Every row gives one point. Any point is a mix of the corners, with weights that add up to 1. It lies inside the corners' shape when no weight is negative. Is each point inside? If not, which corners have a negative weight?

Corners:
(1): [0.03, -0.13]
(2): [0.57, 0.42]
(3): [-0.38, -0.07]
Points:
[0.43, 0.22] => outside (3)
[0.40, 0.27] => inside
[-0.13, -0.24] => outside (2)
[0.01, -0.10] => inside
[0.50, 0.37] => inside

Corners:
(1): [-0.29, -0.22, 0.04, 0.36, 0.54, -0.46, -0.24, -0.09]
(2): [-0.14, 0.36, -0.08, 0.27, 0.06, -0.79, -0.55, -0.09]
(3): [0.72, 0.39, 0.10, -0.54, -0.33, 0.48, 0.50, -0.14]
(4): [0.12, 0.40, -0.16, -0.33, -0.50, -0.08, 0.76, 0.10]
(5): [-0.25, 0.23, -0.06, -0.04, 0.05, 0.09, -0.34, 0.27]
(6): [-0.07, 0.20, 0.40, 0.31, 0.19, -0.31, -0.10, 0.40]
(7): [-0.50, 0.00, 0.43, -0.10, -0.03, -0.33, -0.22, -0.11]
(8): [0.17, 0.48, -0.28, 0.43, -0.62, 0.26, 0.30, -0.23]
(9): [0.72, -0.06, 0.17, -0.49, -0.74, 0.40, 0.38, 0.29]
Points:
[-0.70, 0.03, 0.11, 0.72, 0.72, -0.72, -0.75, -0.02] => outside (3, 4, 9)
[0.23, 0.25, 0.18, -0.02, -0.18, -0.02, -0.07, 0.10] => outside (1, 4)
[0.14, 0.31, 0.16, -0.15, -0.36, 0.03, 0.17, 0.07] => outside (1)
[0.02, 0.29, -0.05, -0.10, -0.22, -0.03, 0.17, 0.11] => inside
[0.12, 0.64, -0.23, 0.11, -0.34, 0.03, 0.46, -0.03] => outside (1, 7, 9)
[0.37, 0.20, -0.14, 0.09, 0.01, 0.22, -0.18, -0.11] => outside (4, 6, 7)
[0.13, 0.11, 0.06, -0.04, 0.05, -0.04, 0.08, -0.06] => inside
[0.45, 0.29, -0.12, 0.02, -0.30, 0.22, 0.12, 0.04] => outside (4, 7)
[0.24, 0.21, -0.03, -0.22, -0.37, 0.14, 0.19, 0.03] => outside (6)
